Each row of a before or after table is a point. One or more steps were done to the points. Then noise was added and the rows were shuffled. The steps act on columns, c1 being the first. Name the steps. A step turns or swaps two columns, mirrors them in a line or flattens them onto one, adds a multiple of one to another, or multiplies or shifts one. Angles are multiples of 10 degrees, from the lower column toward the higher: turns from -170 to 170, lines from 10 to 170 but not 90. Use the fewest steps. Two steps may share a column if one is a turn and the other turns, adds or multiplies; they go together, in the order done. Otherwise the lowest column goes first.

Before, 12 rows:
[[  5 -13   1]
 [-34   2 -40]
 [ -1   6 -41]
 [ 28  -9  -1]
 [-42   3 -18]
 [ 26 -13  59]
 [ 20 -38   5]
 [-17  18 -29]
 [-16  15 -53]
 [-22  41 -33]
 [-24  38 -30]
 [ -9 -21  25]]
After:
[[ 51  48 -37]
 [ 56   5   6]
 [  0 -32  25]
 [-83 -13  12]
 [-34 -33  12]
 [-35 -47  30]
 [-47 -49  -3]
 [-17  31  -5]
 [-45 -56   2]
 [ 40  31  21]
 [-69 -28  27]
 [ 10  11   8]]
Steps: multiply c1 by 2; turn c2 and c3 by -140 degrees

Before:
[[ -3 -13 -18 -29 -31 -50]
 [-45 -40 -51  15 -11 -40]
 [ -5 -19  -3 -35  24 -56]
 [-49 -51 -27  35  26   6]
 [  0 -62 -15   8  14   9]
 [-43  14  11 -21 -24 -52]
 [-42 -60  37  31 -40  14]
 [  4  -5 -32  -3  -5  -2]
 [-37  -4 -25  17 -60  -4]
 [-50   0 -12 -48  23  -9]
 [-53 -64 -50 -37 -56   3]
 [  6  10  -3 -21  28   8]
 [-11  11 -14  29 -26  33]
 [-20 -50  21   0  13 -55]]
After:
[[ 23   7  36  34 -50   8]
 [ 42  57 -38  38 -22   6]
 [ 77  47   6  62   8 -42]
 [ 47  22  23  -1  -9  49]
 [  7  74   9 -18 -23  10]
 [ 20  37 -42   3 -51 -37]
 [ 67   7 -25  14  22   0]
 [ 25 -30 -32  -3  13 -18]
 [-22 -13  17  12 -18   0]
 [ -1   4 -13  28   7  -1]
 [ 59  36 -10 -47   4 -49]
 [-12  51  27  22 -23  30]
 [ -9  42 -14   9 -10 -45]
 [ 23  43  17  31  22  28]]
Steps: turn c1 and c5 by 140 degrees; turn c2 and c6 by 140 degrees; mirror c3 and c4 in the line at 150 degrees

Before:
[[  8  -2 -14  33  14 -17   6 -52   3]
 [ 21  -8 -36 -25  25 -36   9  43 -82]
 [ 10   9 -26 -24  -9 -25  40 -40  -4]
 [  1 -45  20 -17 -50  45  16  41  -2]
 [ 21  -8  59 -48 -36  39 -24  17  13]
 [-20   7  38 -30 -10  53  11  37  17]
 [ 30  35 -32   4 -17 -44   6  42 -46]
 [-12 -17 -17 -44 -32  77 -30   5  20]
 [-28 -17  18 -40 -29   0 -25  27  19]
 [-27  29  11  26 -24 -23  22 -94 -30]]
After, 10 rows:
[[ -1 -42 -18 -13 -49  -7  15 -63  -2]
 [ 31  34  49   2 -16 -48   8   6 -51]
 [ 20  -6  54 -27  24 -39   6  -2 -83]
 [-30  29 -31  31 -23  51  23  78 -28]
 [ 23 -12 -58 -51 -35 -12 -27 -43  12]
 [  7  11  21 -23 -11  19  39  45  -5]
 [-19   4 -40 -29  -6  -7  11 -66  12]
 [  9  -1   2  31  14  34   7  46   0]
 [-25 -16 -11 -39 -30 -29 -26 -19  21]
 [-14 -19   1 -44 -30  49 -29 -64  17]]
Steps: turn c6 and c8 by -130 degrees; turn c3 and c6 by -160 degrees

Before, 8 rows:
[[ -4  39  13 -23 -14  87   9  12  29 -39  10  31  21  23]
 [-12  -3  16  15 -22  -1 -18  -1  28 -28  20  27  36 -14]
 [ 26   6   7 -18 -13  17  24 -11 -19 -18 -12  32  26  36]
 [ 31  -6   7  68  -4  13 -95   7 -13 -12  -7  17  26 -55]
 [  9  -7  24 -15 -13  31  43  24  -3  -8   2  25  37   6]
 [ 22  13   9  49 -19  23  27  -2   2 -30  19 -11 -40 -18]
 [ 17 -23   1 -15  25   3  30  17  18 -24  13 -11  10  34]
 [-31  10 -22 -32  28  10  44   9  21  -7  13  -1  23  14]]
After (8 x 14):
[[ 16 -22   2 -14 -18   0  30  20  18 -25 -23   5   9  34]
 [-12  -4  15  15  16  -3 -17  -2  27 -27  21  31  34 -14]
 [ 28   7   7 -19   0  18  24 -10 -17 -19  36   5  27  37]
 [ -5  39  14 -21   6  83   9  10  27 -39  24  22  21  23]
 [ 23  14   9  50  26  23  28  -3   2 -32 -10  11 -40 -16]
 [-33  10 -23 -33 -26  11  44   9  23  -6 -17   9  23  15]
 [ 33  -8   8  68  -5  14 -96   3 -12 -12  19   2  25 -55]
 [  8  -8  23 -16   8  30  43  24  -4  -9  26  15  38   6]]
Steps: turn c11 and c12 by 60 degrees; turn c5 and c11 by -160 degrees

Before:
[[ 58 -28  -5   4  23  39  22 -18   7   5  23 -47 -39 -58  31 -11   4 -32
  -26 -44]
 [-11 -27 -18  23  43 -16  28 -31  17 -41  21  -6 -36   4   5   9 -37   0
   57  -5]
 [ 28 -50  20 -19 -20  24  10 -58  52 -36 -51   0  10  40  29  -9 -43 -17
   12   0]
 [-10 -15  -6 -14 -49  -7 -25   7   8  19 -19 -26  13 -33 -12 -15  67   3
  -13 -10]
 [-22 -30 -49 -11  11 -17  33  -8  16 -36 -31  50   3  42  62  -4 -30 -11
  -42   1]
 [-71   7  68 -56 -27  13  15 -52  -1  39 -13  -6 -10  -6  -3  27 -20  53
  -13  -7]
 [ 11 -27   1 -25  24 -32  12  -3  19  15  11  38 -30 -87 -48 -35   6  36
    7  19]
 [-58 -17 -25 -42 -24  21  -2 -36 -16  55 -62 -84  -5 -14  24  -1 -11  -9
   -2  41]
 [ 15  40   0  -3   7 -72 -28 -15 -13 -65  30  17   8 -21   6 -18  52  -4
    5  36]
 [ 39  11  15   1 -22  -7 -38   5   5  -1 -22  24  10  54 -17 -20 -38 -66
  -13 -43]
 [ -1  22  51  38  -3  34 -21 -23 -15 -39  -3  52 -11 -65 -19 -81 -23   7
    2  47]
 [-26  13  -5  -1 -19  75 -24 -45 -25  -5  56  -7  55 -60   7  69 -34 -17
   25 -14]]
After (12 x 20):
[[ 40  11  15 -19 -22   5 -37   7   7 -12 -23  25  10  55 -17   9 -38  68
  -14 -44]
 [ 13  40  -1 -14   6 -15 -29  69 -13 -61  30  17   8 -21   7  12  52   3
    5  36]
 [-58 -18 -25  17 -25 -36  -1 -21 -16  72 -64 -83  -5 -13  24  39  -9   9
   -2  41]
 [-27  12  -3  60 -19 -46 -24 -74 -26   0  56  -7  55 -59   7 -33 -33  16
   23 -14]
 [ 58 -28  -6 -12  24 -17  21 -38   7  27  24 -48 -40 -58  31   3   4  31
  -26 -43]
 [-71   5  67  52 -28 -53  15 -13  -1  36 -13  -6 -10  -5  -3  34 -20 -51
  -14  -7]
 [-20 -28 -49   0  11  -7  34  17  16   7 -32  50   4  43  64  13 -30  11
  -42   1]
 [ 27 -49  20   2 -19 -58  10 -25  52 -15 -51   0   9  39  29  20 -43  18
   12   0]
 [-11 -26 -18  -3  42 -32  28  15  17 -37  21  -5 -36   5   5 -23 -37  -1
   56  -4]
 [-10 -15  -8  -7 -47   6 -24   7   8  11 -18 -26  12 -32 -12  21  67  -2
  -13 -11]
 [  0  22  49 -88  -3 -21 -21 -34 -14 -52  -3  52 -11 -64 -19   8 -23  -7
    3  47]
 [ 12 -27   0 -19  25  -4  14  31  19 -18  11  38 -30 -87 -48  39   6 -37
    7  18]]
Steps: turn c4 and c16 by -120 degrees; turn c6 and c8 by -90 degrees; add 0.7 times c15 to c10; multiply c18 by -1

Before, 12 rows:
[[-30  32  39   3  37  12  12 -20   7 -31  21  44  15   9  18 -23 -20  17
  -15 -53  37 -15 -10 -44  14  -9 -21 -11 -38 -56  29 -34]
 [-45 -34 -29 -34 -15 -41  23  41 -42  52  46  -7 -31  27 -34  62  19 -26
   19  -4 -23  47 -14 -15  -7 -30  17   4  -8 -59 -26 -16]
 [ 37  45   0  27 -43  35 -26 -35 -51 -33  23  16 -19  11  13  63  48 -12
  -44 -66  47  47 -26 -35  -3 -54  25 -48 -37  31 -24 -13]
 [-46 -53 -31  42 -47  57  57  52  28 -18  49   1  20 -44   9  29 -38 -22
  -55  27 -21 -31   5  -5  14 -18 -13   6   0 -26   4 -12]
 [ 25  45 -42 -11  -5   6   5  -2 -19 -22 -20  56 -23 -55 -33   8 -39  21
  -63 -10 -43  57 -33 -22 -54  12  -2  39 -23 -56  18  54]
 [  9  37   6  35  38  12   8 -27 -23   7   8  49  58  20 -15  55 -19 -31
   17 -36   2  37  33   6  18 -48  37  -7   6  -8 -12 -23]
 [ 39   3  39  -3 -20  42  35 -47  22  60  61 -16  37 -30  40 -22  28  35
  -49  14 -45  -4  33 -25  -6  25  18  48  22 -60  18 -20]
 [ -1  32  34  21 -32  15  67 -12  24 -36 -12  -4  -1  -9  22  62 -38 -32
  -36  17  22 -34  23  21 -52 -62  27 -10  31  35  -1  -5]
 [ -2  42   6  14  28 -17 -33  -8 -49 -31 -29   6 -30  35 -32  -8 -16 -37
   10 -65 -25  16   1  19 -35 -16  44 -50 -36  23 -40 -14]
 [ -5 -23 -42 -45 -16  52  32  -4  16  61   8  20  17 -64  40 -14  27  -5
    0  37 -26  -7 -24  -5  21 -37  19  51  28 -22   9  11]
 [-10   6  12  -3  41  13 -24  -2 -61 -16  -1  26 -10 -23  -2  -5 -14 -35
   34 -60  -5  20  53 -26 -13  12   3 -23  25  38 -65 -11]
 [ -6 -21 -45  42 -59 -31 -25  -5 -17 -16   0 -19  43 -31   0 -18  29  15
   -5  -1  25  31 -28   6   9 -40 -19 -33   0  41  28 -28]]
After (12 x 32):
[[-48 -55 -29  42 -47  60  57  21  26 -12  50   0  20 -44   8  27 -37 -44
  -55  25 -19 -34   9  -6  13 -23  -9   2   3 -22   5 -10]
 [-31  32  37   2  36  11  10 -40   7 -29  21  45   9   4  18 -26 -21  38
  -16 -53  36  -9  -8 -43  13  -7 -20 -15 -39 -54  29 -31]
 [ 33  42  -4  30 -46  33 -25 -11 -52 -34  23  16 -17  13  15  62  47 -25
  -41 -67  50  48 -27 -33  -3 -54  24 -50 -37  28 -23 -13]
 [  2  38  10  15  29 -22 -36  -9 -51 -30 -27   3 -30  35 -33  -7 -16 -73
    9 -63 -20  17   0  17 -32 -14  48 -52 -35  21 -43 -12]
 [ -5 -20 -45  44 -58 -32 -25 -15 -20 -16   1 -22  44 -36   3 -21  27  26
   -7  -1  27  28 -27   6  12 -43 -23 -37   2  43  25 -29]
 [  0  32  33  21 -32  13  68 -13  20 -37 -12  -6   0  -8  24  65 -35 -63
  -37  18  24 -35  25  22 -56 -58  25 -11  30  36  -2  -2]
 [ 25  44 -45  -9 -11   4   4  21 -16 -23 -20  57 -21 -52 -29   8 -43  41
  -66 -12 -37  56 -34 -24 -53  14  -1  35 -24 -57  20  54]
 [ -4 -20 -43 -43 -16  50  32  -9  15  61   8  20  19 -62  36 -17  29  -8
   -2  34 -22  -4 -19  -9  19 -35  19  48  26 -27   8  10]
 [  7  39   5  36  42  10  11 -21 -18  11   5  47  61  18 -13  57 -18 -60
   18 -35   3  39  37   6  18 -46  34  -8   6  -9 -11 -24]
 [ 40   3  40  -2 -19  39  31 -21  19  57  59 -18  38 -36  38 -21  29  72
  -50  11 -46  -3  33 -27  -7  22  18  47  22 -60  19 -27]
 [-12   6   9   0  44  13 -25 -14 -64 -18  -1  27  -9 -20  -2 -10 -13 -70
   32 -65  -4  19  56 -21 -16  11   3 -22  22  36 -64  -8]
 [-42 -39 -26 -31 -17 -41  23  10 -36  55  44  -1 -28  27 -37  61  19 -55
   19  -4 -21  48 -11 -12 -10 -30  18   3  -7 -60 -26 -14]]
Steps: add 0.7 times c1 to c8; multiply c18 by 2

Before, 9 rows:
[[-35  23  35  -8  26  36 -27 -22   9  41  11  71   5  30   9   0  -6 -39
   31  22 -11  -3  57 -22  17  25  50 -25 -20   0  63  13   5 -47  18 -22
  -17 -41  17 -12   5  -2 -35  24  45  54   3 -57  36  -6 -46  48  37  14
  -15 -34 -55  21  46 -57 -33 -37  25  30]
 [ 32  50  -6  24 -20 -24 -31 -44   6  45 -43  40  12  55  49  63  17  30
   18   4 -22  40  30  36  52 -36 -22   0  21   6  27  46  28  11   0  48
   31 -38  31 -53 -35  -3  -9 -54  46 -30 -10  -8 -30 -41 -37  33 -31 -46
    4 -40  26 -38  10  39  -1 -25 -34  10]
 [ 33  22  24 -63  11 -13  23  16  13 -12   2  26  -5  -2 -23 -13 -48   0
   30  34  65   1  -3 -21  54 -44 -32 -65  20 -22 -29  55 -47 -13  37  30
   -7   1 -33 -34 -48  22  18  34  17  24  28  28 -30 -26 -15  19  45  39
  -30  56  25  34   1 -20   9  18  44  42]
 [ -6  26   0 -57   1  51  34  15 -45  27  -2  23   3  12  19 -14  16 -13
  -40  46  36 -20 -24  49  21 -37  30  31 -34  19  -7   0  20 -24 -32  20
   -9 -48  11   3   6  -3  16  10  11  13 -17  -1 -22  18   8  14 -23  32
  -31 -39  16 -61  47  17 -17 -13 -12   6]
 [-12  -6 -12 -39   2 -16 -36  12  39 -45  39  54  52  27  48   6 -46  37
  -44  10  16   6  35  17 -24  34  -4 -51 -10  56 -28  20  39 -54 -30  40
   20  -1 -46   0  29 -39  33 -25   1  13  22  15 -50  42  28   7  65 -44
    1  36 -45 -24 -50  28  -8   9 -17  -8]
 [ 15 -31 -65  26  35 -24 -51 -38  15 -30  20  52  19  59  -3  49  11  26
   24 -44 -13  -2  28 -26 -39   1  42 -58 -16  61   5 -28  42  -2  57  62
   14 -10 -46   0 -71 -39  54 -31  53 -17  -7   9  31  43  23 -40  47 -45
   70  48  29  19   0 -41  67   4 -47  -3]
 [-34  10 -43  25  71   2 -57 -14  53 -28  42  17  -2  15 -44  -1   8 -56
   -7   6   6  41   6  -3 -21 -31  -5  20  28 -15 -20  67  -8 -18 -11  20
   18 -84 -10  -9   3  24 -36 -58  37  50  44  38  39 -39  13  52 -35 -11
   -9  60 -23 -31  -3 -30 -20 -26 -27   7]
 [ 20  54  32 -26 -29 -10  37   1 -21 -33  -5 -15  71 -32  36  25 -28   2
   14  50  43  11 -20 -11  60 -36 -34  24   3   1   0 -21  23 -16 -16  39
  -42 -17  37 -35   4  25 -20 -40   7 -18   2  22 -14  17 -62  -1  51  42
   21   8   8 -42 -44 -37  25  14 -25 -23]
 [ -9  22 -19 -31 -17  27 -32  37 -12  12 -10  -6  58  50 -33  28  35 -34
   -1 -27  35  -8 -21  30 -13  35  12 -49 -25   5 -25 -29   7 -18 -25 -37
  -23 -23 -54  -4 -63   5   1 -11  -3  19 -20   9  -9  21  -2 -43 -19 -12
   45  19 -11  40 -40 -14 -14  29  35 -22]]
After, 9 rows:
[[-35  22  35 -10  26  39 -28 -23   8  39 -54  70   3  32  12   3  -9 -41
   27  20 -12  -7  55 -24  20  23  -9 -24 -25  -3  66  14   7 -46  19  -3
  -15 -41  15 -13   1  -4 -35  24  46  53   6 -59  37 -10 -47  47  66  13
  -12 -35 -55 -32  47 -54 -36 -31  25  15]
 [-14  -6  -9 -40   1 -19 -38  13  37 -45   4  55  49  28  47   8 -45  37
  -41  10  18   6  34  14 -26  38  44 -53 -12  52 -26  22  36 -51 -31  36
   16   0 -46   4  30 -40  34 -25   2  11  23  16 -54  45  27   8  95 -46
    0  36 -45   8 -52  28  -9   7 -12 -25]
 [-10  19 -18 -31 -19  28 -32  33 -14  13 -22  -4  59  52 -33  27  34 -32
   -2 -26  34  -8 -23  29 -13  34 -19 -53 -23   6 -24 -26   7 -16 -26 -31
  -20 -23 -56  -1 -63   5   3 -12   0  16 -18   9  -6  18  -5 -40  13 -12
   46  17  -9  18 -36 -13 -16  29  35  42]
 [ 35  24  23 -63   6 -15  25  18  12 -11  38  28  -7  -4 -26 -15 -49   1
   28  32  67   0  -4 -23  56 -47  16 -62  18 -22 -33  57 -48 -15  38  18
   -5  -1 -32 -34 -43  21  13  30  19  25  29  21 -31 -23 -12  17  74  37
  -27  58  30 -47   0 -21   7  19  46  29]
 [-39   7 -44  25  72   1 -53 -18  55 -31  -4  16  -2   9 -44  -1   7 -59
  -10   3  -1  40   4   0 -24 -33  43  21  26 -14 -17  68  -7 -16 -12  14
   18 -85  -6 -12   4  25 -35 -56  40  50  46  39  37 -42  11  52  -8  -8
   -8  62 -22  -5  -2 -30 -21 -24 -28 -31]
 [ 34  47  -5  22 -19 -23 -30 -44   5  46  47  39   9  55  48  64  18  32
   17   1 -23  42  29  37  54 -39 -28  -2  22   7  28  47  24   6  -2  36
   30 -40  31 -52 -33  -3  -8 -52  47 -30 -10 -10 -29 -39 -38  33   1 -44
    3 -41  25  -4   6  37   0 -24 -32 -37]
 [ 17 -39 -64  28  36 -23 -54 -40  17 -29 -21  53  17  61  -3  47  10  26
   25 -47 -11  -4  30 -29 -43   3  10 -61 -16  62   0 -26  41  -7  56  73
   11  -7 -42   0 -71 -40  58 -31  48 -18  -8  15  33  41  28 -43  73 -46
   74  47  30   1   0 -40  67   6 -47  18]
 [ -9  27  -2 -56   0  50  35  13 -42  26 -21  28   1  13  20 -14  17 -11
  -41  46  35 -23 -24  48  22 -39  -8  31 -32  18  -8   1  18 -22 -33  29
   -8 -47  14   5   6   1  13   8   7  18 -19  -4 -23  19   8  14   6  30
  -32 -42  18   2  44  18 -20 -11 -13 -61]
 [ 23  52  30 -25 -34 -10  37   1 -20 -34  46 -13  71 -33  34  23 -28  -1
   13  53  34   9 -20  -9  61 -39  11  22   5   1   2 -20  24 -16 -17  22
  -42 -18  40 -36   7  28 -23 -40   5 -16   3  22 -15  17 -62   3  82  41
   19   4  12  30 -42 -34  28  14 -26 -37]]
Steps: turn c27 and c36 by 20 degrees; turn c11 and c27 by 110 degrees; shift c53 by 30; turn c58 and c64 by 100 degrees
